Each row is a point. To make a cloud, some directions were put in groups of two or more. Within a group, all points are equally far from the middle, so they leave a hole (a ring in 2 directions, a hollow ball in 3). The other directions are filled evenly. Then the cloud was stretched, turned, moved and blurred a little. Count the holes, and give their numbers of directions, smallest first.

Cloud (20 x 3):
[[-2.54 -1.05 -1.47]
 [ 0.20  2.58  0.31]
 [ 0.05  0.58  1.26]
 [ 1.13 -0.79 -3.13]
 [-0.48 -0.82 -3.34]
 [ 0.27 -1.44 -2.17]
 [-1.06  0.58  1.94]
 [-2.61  2.03 -0.46]
 [ 1.49  1.24  0.14]
 [-1.26 -2.61  0.31]
 [-0.15 -1.96 -2.85]
 [ 0.33 -2.37  0.95]
 [ 0.42 -3.91 -0.10]
 [-1.29  1.23 -1.73]
 [ 0.15  0.11 -2.52]
 [-0.82 -0.95 -3.01]
 [-0.65 -2.63  0.15]
 [ 0.70 -2.47 -1.48]
 [-1.69 -0.91  0.24]
 [ 0.85  2.58 -1.47]]
Holes: 0

Cloud (19 x 3):
[[-2.42  1.47  0.02]
 [-0.52 -0.97 -2.61]
 [-1.53  1.06 -0.29]
 [-0.01 -2.03  3.18]
 [-2.82  1.26 -2.09]
 [ 1.11  1.29  2.55]
 [ 1.15 -1.75 -1.96]
 [ 1.72 -1.29 -0.88]
 [-1.71 -2.21  1.88]
 [-0.64  1.82 -0.62]
 [ 2.70  0.26  0.47]
 [-2.11  2.50  1.41]
 [-0.72 -1.61  0.78]
 [-3.57 -1.18 -0.33]
 [-0.45 -0.18 -1.17]
 [-0.22 -0.50 -0.62]
 [-2.86  1.98 -1.08]
 [-2.90 -1.13 -0.45]
 [ 1.64  1.37 -1.31]]
Holes: 0

Cloud (27 x 4):
[[ 0.25  0.72 -1.35 -1.94]
 [ 1.06  0.15  1.48  0.69]
 [ 0.68  0.23  2.72 -0.80]
 [ 0.75  0.96  1.79  2.02]
 [ 0.38  0.18  2.14 -0.26]
 [ 1.62  1.10 -3.19 -1.00]
 [ 1.80  2.53  0.20  1.87]
 [ 0.58  0.52 -0.09 -2.75]
 [ 1.72  3.88  0.78  0.24]
 [-0.21 -1.01 -2.44 -2.03]
 [-0.53  0.62 -0.27  0.94]
 [ 0.58 -0.86  0.21  2.33]
 [ 0.73 -1.14  2.93  0.61]
 [ 1.69  1.89  2.69 -0.92]
 [-0.92 -1.26  1.05 -1.44]
 [ 1.84  0.44 -3.13 -1.36]
 [ 1.68  0.67  3.87 -1.00]
 [ 2.60  2.08  0.84 -0.33]
 [ 0.51  0.66 -1.18 -1.93]
 [ 1.49  0.94 -2.65  0.59]
 [-1.79  0.00 -2.56  0.90]
 [-1.98 -1.03  1.55 -1.27]
 [ 1.78  2.24 -3.37  0.31]
 [-1.32  0.18  3.04 -1.46]
 [-0.97  0.88 -1.19 -0.53]
 [ 3.14 -2.80 -0.42  1.16]
 [ 2.57  0.53 -3.72  0.32]]
Holes: 0

Cloud (52 x 6):
[[-2.02  0.12  1.54  0.47  2.24 -2.57]
 [ 0.32 -2.36  0.79 -0.45 -3.50 -0.81]
 [ 0.81  0.02 -0.22 -1.37  2.44  0.44]
 [-0.17  3.31  0.70  1.31  0.03  1.19]
 [ 1.13 -0.17 -2.58 -0.30 -1.35 -1.01]
 [-3.29 -0.53  1.00  2.03  1.20  1.63]
 [ 0.23 -2.74  1.24  1.57 -2.70 -0.94]
 [-0.23 -1.07 -2.24 -2.33 -1.25  0.63]
 [ 1.02  1.16 -0.09  0.54  2.77  0.00]
 [-0.62  2.45 -0.80  1.21  2.25 -2.38]
 [-1.12  3.57 -0.14 -1.47 -0.43 -0.67]
 [-1.68 -0.46 -0.26  0.56 -2.55  2.79]
 [-0.51  1.96 -2.74  0.46 -0.27 -1.90]
 [-0.70 -2.14 -0.39  2.44 -1.01 -2.98]
 [ 0.43  0.29  2.55 -0.58 -2.02  0.15]
 [-0.83 -2.10  0.53 -2.89 -0.03  1.44]
 [ 1.54  0.01 -0.31 -0.75  1.60 -2.07]
 [-2.91  0.34 -0.51  1.52 -3.12  0.15]
 [-0.58  0.14  2.48  1.19 -2.57  0.85]
 [-1.56  1.54 -1.04  1.08 -0.73  2.86]
 [-3.87  0.36  0.30  1.14 -1.85  0.62]
 [-2.28  0.48 -0.37 -2.45  1.84  0.54]
 [ 1.11 -2.03 -0.63 -2.00 -1.76 -0.04]
 [ 0.31  0.13 -2.56 -0.88 -0.63 -2.42]
 [ 0.99 -2.01 -0.46 -0.73  1.99 -0.03]
 [-2.09 -3.52  0.12 -0.50 -1.35  1.97]
 [-1.90 -3.03  0.71 -0.30  0.19 -2.71]
 [-2.00 -2.84  2.74 -0.95 -0.43 -0.35]
 [-2.34  1.27  1.70  3.25  0.77 -0.91]
 [-1.05 -2.99 -0.76 -2.73 -1.45 -0.84]
 [-1.11  2.66 -0.20 -1.45  1.96 -1.62]
 [-2.10  0.59  2.69  2.86  0.20 -0.26]
 [-1.11 -1.29  0.28  4.06 -0.69  0.51]
 [-3.33  1.22  1.65 -0.27 -1.57 -1.16]
 [-1.59  2.54 -0.79  1.92 -2.43 -0.24]
 [-2.49 -2.85  0.70  0.75 -2.81  1.17]
 [-0.67 -0.20 -0.48 -2.72 -2.21 -2.20]
 [-2.93 -2.91  1.52  1.75 -1.06  0.10]
 [-1.75 -3.76 -0.27 -0.42  1.16  0.87]
 [-2.05 -1.74  1.05  0.14  3.00 -0.10]
 [-3.01 -0.93 -0.34 -1.33 -2.91 -0.85]
 [ 0.20  1.59 -1.30  0.38  1.05  2.16]
 [-0.98  0.96  2.51  1.82 -2.45 -0.30]
 [ 1.87 -2.17 -0.41 -0.07 -0.34 -0.21]
 [ 1.74  1.22  0.66 -0.98  0.64 -1.38]
 [-2.56 -3.94  0.14 -0.43 -0.38 -0.75]
 [ 1.09 -1.70  1.68  0.00 -1.84  0.65]
 [-0.03 -1.22 -0.17  0.79 -3.49  1.30]
 [-1.40 -2.48 -1.35  1.46  2.20 -0.43]
 [ 0.66  2.37  1.63 -1.13 -0.65 -1.36]
 [ 1.82  0.14  0.81 -1.39 -0.16 -0.20]
 [ 0.11  0.88 -1.71 -2.65  0.58 -0.11]]
Holes: 1 (6)
